Each row is a point. The points of each table are mixes of a few directions, plus a little noise. Count the directions of each table, and those that both share. Where both have some left over, give the other angles between the two spaces (their principal angles), to ten degrees, smallest first.
In the rows, 128 means zero.

First (4 x 2)
[[160 112]
 [168 107]
 [ 96 144]
 [ 88 149]]
Second (4 x 2)
[[154 115]
 [ 93 146]
 [173 104]
 [ 92 147]]
Directions: first 1, second 1, shared 1

First (7 x 4)
[[125 130 129 127]
 [ 49 162 131 104]
 [109 136 127 124]
 [228  85 127 156]
 [148 120 127 135]
 [ 98 141 128 120]
 [138 124 127 130]]
Second (7 x 4)
[[112 122 129 158]
 [ 92 132 149  45]
 [159 104 133 131]
 [105 144 113 186]
 [182 122 124 113]
 [ 98 127 141  97]
 [153 144 108 163]]
Directions: first 1, second 3, shared 1

First (7 x 6)
[[175  83 108 109 112 118]
 [ 93 162 143 143 140 135]
 [185  73 104 104 108 117]
 [128 128 128 128 128 128]
 [ 87 167 145 145 142 136]
 [167  91 112 112 114 120]
 [ 61 193 156 156 151 141]]
Second (9 x 6)
[[173 166 149 129 122 137]
 [174 172 153 129  89 163]
 [123 118 124 130 154 110]
 [ 87  82 139 126 121 148]
 [168 160 143 129 137 125]
 [145 109 175 131 182 117]
 [ 93 110 102 126 107 133]
 [113 132  78 129 167  72]
 [ 72 108  86 123  73 148]]
Directions: first 1, second 3, shared 0; angles 90

First (7 x 8)
[[ 89 117 121 125  89 172 161 110]
 [118 115 138 137  95 107 120 136]
 [160 132 118 102 187 119 111 189]
 [166 156 178 112 214  77 129 140]
 [110 107 130 135  75 114 129 107]
 [128 113 101 125  92 133 126  80]
 [125 156 110 159 144 173 121 136]]
Second (7 x 8)
[[133  88 129 174 112 120 182 161]
 [154 156 141 113 118 129 130 126]
 [192 161 209 108 147 117 137 121]
 [ 78 125  39 132  90 144 115 132]
 [ 76 115 107 110 165 132  72  98]
 [134 107 147 146 135 121 148 137]
 [129 142 125 114 128 131 114 120]]
Directions: first 5, second 3, shared 0; angles 30, 60, 90

First (10 x 9)
[[ 86 106 126 146 127 147 120 163 115]
 [138 143 119 138  86 129 143 125 140]
 [128  76 173 107 249 134 100 140 105]
 [121 164  95 108 109 103 117  95 125]
 [153 170 104 110  96 101 133  85 139]
 [171 138 138 152  70 138 167 130 158]
 [ 77  65 157 153 178 167 113 193 105]
 [120 127 126 113 157 119 113 119 118]
 [139 133 128 133 110 129 138 127 136]
 [147 157 112 121  97 113 136 102 139]]
Second (7 x 9)
[[ 88 131 135 143  68 178 108 109 130]
 [172 143 150  96 153 121 116  67 137]
 [160  96 148 129 198 108 147 168 126]
 [134 161  87 141  66 103 156 138 140]
 [112 105 119 116 205  98 119 164 104]
 [131 116 146 134 130 146 128 130 131]
 [100 145 110 137  75 141 122 120 129]]
Directions: first 3, second 4, shared 3

First (9 x 11)
[[159 163 146 131 173  56 118  80 154 103  81]
 [125 193 160 136 117 133 147 157  83 147 120]
 [141  77 108 113 107 161 110 142 174 115 153]
 [131 104 122 118 147 106 117  97 162 116 102]
 [126 177 163 157  84 138 140 179 106 134 147]
 [ 78  93 102 172 133 106 138 104  91 127 155]
 [128  57 109  76 132 150 105 111 205 123  93]
 [149 154 123 128 136 146 133 138  96 134 156]
 [111 139 123 127 126 157 142 143  81 149 146]]
Second (11 x 11)
[[139  48 157 104 124 100  75 135 147 111 213]
 [ 99 188 137 105 147 129 173 129  79 174  65]
 [141 117  80  93 111 120 132  82 139 152 159]
 [117 164 159 160 124 138 131 150 120 112  90]
 [141 149  76  95  70 116 128  60 144 155 151]
 [144 117  87 137 136 143 138 117 149 118 129]
 [124  95 193 126 100 102  76 148 132 107 176]
 [124 167 122 159 138 151 152 139 123 121  78]
 [132 101 103 136 192 150 154 153 126 125 112]
 [127 155 131 164 133 146 138 146 130 110  92]
 [121 108 166 128 133 117 110 151 121 120 141]]
Directions: first 5, second 4, shared 1; angles 30, 80, 90

First (8 x 12)
[[139 143 129 106 174 129  87 124 118 105 102 105]
 [120 124 161 123  83 134 169 127 137 150 161 140]
 [117  82  69 180  57 114 176 144 118 163 148 168]
 [123 150 181 136 111 138 158 122 165 133 161 132]
 [140 135  96  94 201 126  55 127  90  91  73  94]
 [128 129 130 142 123 128 138 129 140 128 133 133]
 [115 111 140  99  75 132 158 132  99 162 149 141]
 [141 151 116 145 198 123  87 124 151  87  99 106]]
Second (11 x 12)
[[ 84 105 138 132 111 142  95 137 143 105 114 152]
 [119 132 124 115  90  90 110 144 128  54 155 136]
 [143 140 144 102 121 170 150 114 136 136  72 159]
 [124 120 123 144 145 126 125 128 126 152 138 114]
 [171 157 110 114 110  67 145 138 109  77 183 102]
 [242 188 116 100 162 130 219  98  99 190 120  95]
 [108 111 136 144 148 161 123 121 135 172 103 134]
 [ 54  89 144 137 104 150  75 141 153  96 105 165]
 [ 83  97 125 164 142 127  93 136 133 147 144 118]
 [176 159 122 107 123 110 159 123 116 117 137 119]
 [108 110 125 156 152 134 115 129 130 165 138 114]]
Directions: first 3, second 3, shared 0; angles 70, 90, 90

First (8 x 14)
[[113  65  98 190 157 126 167 130 213 102 102 146 152 201]
 [117  82 107 173 149 127 156 130 190 109 109 141 146 182]
 [138 165 145  92 111 129 105 127  78 143 144 117 114  85]
 [115  76 104 180 151 127 160 131 198 106 107 144 148 189]
 [138 168 147  89 110 129 104 126  75 144 144 116 113  83]
 [134 152 139 104 117 128 114 128  95 138 138 120 119  99]
 [137 162 143  94 112 128 106 127  81 143 142 118 115  89]
 [134 155 140 101 116 129 111 127  92 139 139 120 119  97]]
Second (8 x 14)
[[205 175 153 184 101  89 141 138 161 108 168  66  87 135]
 [115 113 124 140 162 144 156 134 162 139 126 169 148 174]
 [180 123 129 106 128  89 113 119 126 109 125 149 102 162]
 [ 96  86 102 113  87 129 105  82 121  99 115  66 127  55]
 [141 145 137 106 117 122 115 122 115 159 151 153 118 159]
 [120  97 118  81 146 135 126  99 119 100 108 135 134  87]
 [ 75 146 124 186 114 142 117 190 100 162 105 126 150 147]
 [ 89 138 137 112 166 172 154 141 121 147 126 157 160 106]]
Directions: first 1, second 6, shared 1
